Every row gives one point. Each copy is the shape, with its points in the same order, turned, moved and blurred by noise. Say if it was mirrored as well.

Shape, 8 rows:
[[ 69 -26]
 [-36  20]
 [ 17 -20]
 [ -9  15]
 [ -2  15]
 [-12  24]
 [ 58   7]
 [ 50  -9]]
Copy 1 (8 x 2):
[[ 47 -59]
 [-27  31]
 [ 27 -10]
 [-15   5]
 [-11  -1]
 [-22   6]
 [ 14 -57]
 [ 27 -46]]
Copy 1 is: mirrored
Copy 2 (8 x 2):
[[-32  84]
 [ -8 -24]
 [ -9  37]
 [-22  -5]
 [-26   7]
 [-28 -12]
 [-51  60]
 [-34  62]]
Copy 2 is: only turned
Copy 3:
[[ 66  31]
 [-45   7]
 [ 15  35]
 [-16  11]
 [-10   6]
 [-19  -1]
 [ 51   0]
 [ 43  18]]
Copy 3 is: mirrored
Copy 4 (8 x 2):
[[ 48 -66]
 [-21  23]
 [ 29 -20]
 [ -9  -1]
 [ -7  -9]
 [-19  -2]
 [ 12 -65]
 [ 26 -54]]
Copy 4 is: mirrored

Shape, 7 rows:
[[  3  16   9  19]
 [-44 -10 -14  -7]
 [ 40  65  -3 -72]
 [-24 -19  -1  -8]
 [ 10 -28 -22  25]
 [ -1   5  36   1]
 [  2  -2  52  -8]]
Copy 1 (7 x 4):
[[ 12  -4   8  22]
 [ -3 -23 -53  15]
 [  2 -94  47  57]
 [-13 -15 -27   2]
 [ 22  -8 -19 -28]
 [-21   1  11  16]
 [-41  -1  21  11]]
Copy 1 is: mirrored
Copy 2, 7 rows:
[[  3 -16  18  13]
 [-43  15  -9  32]
 [ 26  29 -13 -77]
 [-19  16 -17  35]
 [  6  17  28  54]
 [  8 -26 -18  15]
 [ 10 -29 -38  15]]
Copy 2 is: only turned
Copy 3, 7 rows:
[[ -2   0  29  13]
 [ 31 -33  13 -26]
 [-95  -9 -28  -1]
 [ 31 -31   5 -10]
 [ 39  19   7   0]
 [ -3 -32  24  33]
 [ -1 -41  18  51]]
Copy 3 is: mirrored
Copy 4 (7 x 4):
[[ -2  -8 -14 -28]
 [ -2 -21  24  23]
 [-56  80 -26  -8]
 [ 18  -6  21  12]
 [ 27 -27 -32   9]
 [ 13  14  10 -33]
 [ 34  31  15 -42]]
Copy 4 is: mirrored

Shape (13 x 8):
[[ 13  16 -20   7   3 -45  22 -18]
 [ 25   0 -32   6  -5 -34  18  47]
 [ 33 -15  70  12  -5 -13 -21 -10]
 [ 17  37 -24  14 -36  10  19   2]
 [ -2   7  52 -21 -29  46 -31  21]
 [ -2 -24  49 -18  38  -4 -18 -36]
 [-17 -20  69  26  26  21   5   9]
 [ 28  20 -58  26 -10 -19  22   8]
 [  8  -3 -21  15 -13 -32  31 -17]
 [-22  -3 -27  13 -12 -54   2  11]
 [  6  29  -8   5 -22 -60  52 -13]
 [ 18 -36  63 -40 -37  78   4  23]
 [  5   9  47 -20  38  -6  -1  18]]
Copy 1, 13 rows:
[[-20 -10  16  35  -8  38  38  17]
 [-68  10  20 -10 -15  40  34  13]
 [ 28  29 -40 -13  -1   4  45 -23]
 [ -9 -15  33 -12 -10  64  -2   0]
 [ 10   4 -24 -53  19  -1 -26 -35]
 [ 14 -17 -37  21  17 -30  42 -33]
 [  2 -33 -70 -34  12   9  42 -26]
 [-38 -18  53   1 -22  59  37  11]
 [-20 -19   9  25 -33  40  31  12]
 [-37 -15   7   8 -21  12  25  50]
 [-21  -1  -3  48 -17  68  19  33]
 [ -7   4 -46 -51 -13   4 -37 -91]
 [-24  -1 -38  -2  45   6  32 -22]]
Copy 1 is: mirrored
Copy 2 (13 x 8):
[[ 10  -2  -9 -22 -41   2  22  32]
 [ 19  -6  31   0 -25   5 -29  55]
 [ 56  10  19 -39 -10 -56   7 -37]
 [ 22  44  -1  22 -54  -9   0  23]
 [ 11  42  21  22 -14 -55 -24 -63]
 [ 27 -18 -11 -36   5 -22  26 -58]
 [ 37  15 -24 -27  33 -36 -22 -38]
 [ 25   1  -2  23 -47  10  -1  61]
 [ 25  -2 -19 -21 -55   2   1  31]
 [-18 -14  -9 -21 -37 -24 -12  38]
 [  5  31  -7 -42 -48   9  11  47]
 [ 40  44  25  12 -23 -20 -61 -95]
 [ 11   7  18 -22  27 -14   7 -26]]
Copy 2 is: mirrored
Copy 3:
[[ 38 -37  26  -1   3  -9  21  25]
 [ 31 -44  19  19  42  13  29 -14]
 [-25  -7  10 -53 -11  51  34  11]
 [ 31 -10  14 -20  43  -7 -26   2]
 [-58 -11   1 -30   9  45 -34 -33]
 [-29 -13  18 -13 -62  25  19   1]
 [-31  13  58 -13 -21  66  18  -6]
 [ 74 -12  19   7  43 -14  10   1]
 [ 28 -12  32  -6  17 -21  34  21]
 [ 23 -24  -2  43  26   5  22  31]
 [ 20 -41  45  -4  36 -29  23  45]
 [-79  14  22 -44  20  28  -8 -69]
 [-12 -49  43 -10 -27  41  12 -14]]
Copy 3 is: only turned

Shape, 15 rows:
[[ 21  17  12  44 -58  56 -14  16 -15 -40 -37]
 [ -7 -28  34  11 -31 -36  15 -12  27  34  38]
 [-22  -9 -55  14  12  36 -41  43 -26 -25  12]
 [ 53 -15  17  51 -48  30 -14 -51 -30 -27   5]
 [-14 -11  -9 -45  15  42 -34  12  10  13  38]
 [-10 -39   0 -13  17  -9  40 -17  61  15  19]
 [  0  42 -25  28  61  26  -2  48  10  31  10]
 [-22   7   5  15 -30 -18 -17 -22  63  20  20]
 [-23 -22  23  -9 -30  -5  57 -23  15   8  56]
 [  9  11 -19 -26 -44 -37  -3  16  37  50  -4]
 [-16  23  32 -21 -29 -34  27 -30  32  26 -28]
 [ 23  54  -8  46 -14  33 -61  39 -15 -39   9]
 [ 24  16 -34 -13   6  30 -21  44  25 -25  30]
 [  4  28 -39 -17  42  -3 -10  20   1 -35   8]
 [ 37 -37  66  40 -68  15 -33  -2 -23 -46 -13]]
Copy 1:
[[-16 -51  39  21  21  29  18 -10   8  74 -58]
 [ 36   6 -27  67   2  28 -23  48  54 -15 -41]
 [-19 -20 -34 -21   0   3 -32 -13 -12  60  15]
 [ 21 -33  51  61   7  56  24   2  52  61  -4]
 [-38 -36 -45  -2 -22  24 -14  29  19 -10  14]
 [ -4  -7 -16  69  12  -3 -55  62  18 -41  -4]
 [ 32 -48 -55   1  10  15 -22  -6 -65  -3   2]
 [ 10   2 -17  72 -48   5 -19  34  11  -8 -40]
 [ -6   4 -16  63  20  65 -54  39  55 -26 -32]
 [ 16 -14 -28  30 -19 -35 -12  -4  39 -40 -51]
 [  0  11  12  55   2   9   1  24   9 -58 -66]
 [ 26 -55   8 -19 -37  37   2 -12 -27  66 -36]
 [ -5 -63 -10  -7 -23   5 -46   9  -4  17  -7]
 [  8 -14  12 -27  -7   9 -50   9 -25   0   3]
 [ 16 -28  39  26  13  31  34  57  62  82 -50]]
Copy 1 is: mirrored
Copy 2 (15 x 11):
[[  3 -50  -4 -41  59 -36  14  -9  29 -11  26]
 [-17  55  16  28  -1 -32 -14   2  -3 -34 -50]
 [-26 -30 -26  -9 -39  15  20   5  72   4  27]
 [ 46 -23   5  -4  33 -77 -27  11  11  14  17]
 [-47 -20   5  10 -64  -5 -21 -40  20 -17  -5]
 [ -6  46  12 -14 -34  20 -34 -15 -17 -14 -56]
 [-70 -32 -51 -18 -37  18  27  22  -9  10 -26]
 [-26  24  38 -26 -22 -36  -3  14  15 -43 -56]
 [ 11  37 -11  22  -4  -6 -50  -9  -1 -66 -42]
 [-71  51  37 -18  -4 -16  -5  18  -8 -44   0]
 [-17  17  54  -7  11  -3  -3  12 -48 -62 -28]
 [-49 -78 -11 -18  18 -38  15  33  56   8   5]
 [-66 -29  -8 -27 -16   8 -37  -2  42   5  -4]
 [-43 -43   5  -5 -33  44 -19  32  21   3  -2]
 [ 29 -16  36  21  76 -60  -2 -27  39  10   3]]
Copy 2 is: mirrored
Copy 3:
[[-17 -45 -21  91   3  49  10  14 -19 -28 -16]
 [ -3  11  40 -22 -23   2 -51 -15  -2 -30 -43]
 [ -1  12 -31  64  11 -30  22 -20  22  -9  37]
 [-32  -2 -37  44   4  47 -15  -9 -45 -84 -35]
 [ 24  13  31  11  27 -22  25 -58  -3 -17  19]
 [-12  -8  39 -59   2 -23  17  -2  19 -20 -38]
 [-15  20 -25   7  30  -6  17 -13   2  73  16]
 [ -9 -31  41  -8  22 -27 -47  -8 -20 -16 -30]
 [-42   3  63 -31 -31  13 -13 -23   9 -43 -11]
 [ 35 -32  19 -18 -38 -25 -30  -8 -38   7  -8]
 [ 15 -53  41 -44  -3  25 -40  13 -15 -13  -5]
 [ -8  13 -25  95  38   7  -5  12 -40   6  15]
 [  5  12   9  39  13 -31  48  -6 -28   9  12]
 [  7  15 -11   2  28 -19  30  20  -6   1  50]
 [ 12  -1  -2  80  -3  58 -25  19 -15 -89 -56]]
Copy 3 is: mirrored

Shape:
[[-72   2 -27  25 -36 -16 -35  -5  -6   9   3 -17]
 [ 32  23  30 -38  71  11  45  -2  -9  20 -13 -45]
 [ 29  11  18 -59  26  -4 -24   5  17 -20 -35  16]
 [ -4  15  15  -9 -44  15   5  11  22  26  -1  32]
 [-12 -47 -32 -59  -3  13 -25   7  18  11 -29  42]
 [ 15  -7  -7  -3 -24  21  45  32  -7 -47  47  14]
 [  5 -28   4  -2  27  38 -23  48 -17  33 -36  20]
 [-37  46  -1 -44  28   8   5  65   6  31  31 -34]
 [-41   0 -11  34 -17  28  10 -11  14  17 -50   9]
 [ -5 -25  19  -2  38  57  13  17   7  -5  30   2]
 [-22   9  35  15   1  -9  16  14 -22  44 -25  74]
 [ 26 -21  25  41   1 -65  -8  34  43  -7  16 -27]
 [-21 -52  30   7  10 -13  28  -8  12 -45 -54  18]
 [ 12 -34  43   5 -39 -31  30  22 -21  -6  -4 -12]
 [ -6   0 -13  10  88  41  46 -11  18 -12 -34  50]]
Copy 1 (15 x 12):
[[  0  14   5  -5  53 -33  17 -24 -47   0 -19  -3]
 [ 18 -43 -18  31 -52  65  22  28  47  10 -10  -2]
 [-38 -26 -13  28 -52  32 -20 -51  19 -20 -20  36]
 [  0 -40  29 -20   5 -31   4 -27  19 -29  11  43]
 [-34 -36 -29  34 -31 -46   5 -68   4 -41   0  10]
 [ -9 -75  72 -20 -23   0   3 -35   7  -1  -1 -37]
 [-16  -8 -22 -12 -32 -23  27 -34  51 -34 -54 -13]
 [-30 -58  16  20  20  33  75  12   3 -22 -39  15]
 [-18   5 -24 -38  14 -44   1  -9  20  21   2   8]
 [  1 -46   3 -37 -60   0  47 -23   8  -7 -16 -21]
 [-15  24  40  -4 -25 -56   8   1  56 -25  -6  30]
 [-10  -2  20 -28  11  47 -38   7 -14 -79  -1 -29]
 [-40  24  -5 -12 -32   2 -20 -45  25   7  43 -34]
 [ 17  -1  49   1   9  17  -9 -39  34 -39  20 -30]
 [-54 -27 -27 -18 -95 -23   3  27  36  35  -8 -12]]
Copy 1 is: mirrored
Copy 2, 15 rows:
[[ 25  -7 -14 -14  66 -12   1  17 -48 -11  -4  26]
 [-30 -15  23  20 -20  28 -28 -20  76   1 -54   0]
 [  8  20  57  40  -6   2  28 -19  36  10  -5 -28]
 [ 41  16 -28   6  20  22  35  -2  25 -24  13  -2]
 [ -5  44  27 -13  44   2  47 -43  12  21  30 -19]
 [-17  19 -75  28 -10  30 -16  -3  -2  10  21 -36]
 [ -6  57   5  -8  34 -25   3 -31  54 -22 -26 -32]
 [-17  49   1  33   7   9 -22  33  35  14 -18  52]
 [ 19   0 -22 -14  62  22  36 -33 -11 -40 -44   6]
 [-18  37 -23 -21   0  37 -11   5  32   5 -44 -39]
 [ 64   7 -42  -7  12 -30  32 -34  47   1 -31   0]
 [-18 -46 -24  38  41 -27  23  62  18   4 -20 -45]
 [  9 -17 -15  24  58  24  27 -51  -5  30 -45 -65]
 [ 23 -30 -48  34  53   1 -26  -8  34   4   8 -42]
 [-40  23 -16 -10 -20  18  46 -65  16  16 -90 -17]]
Copy 2 is: mirrored
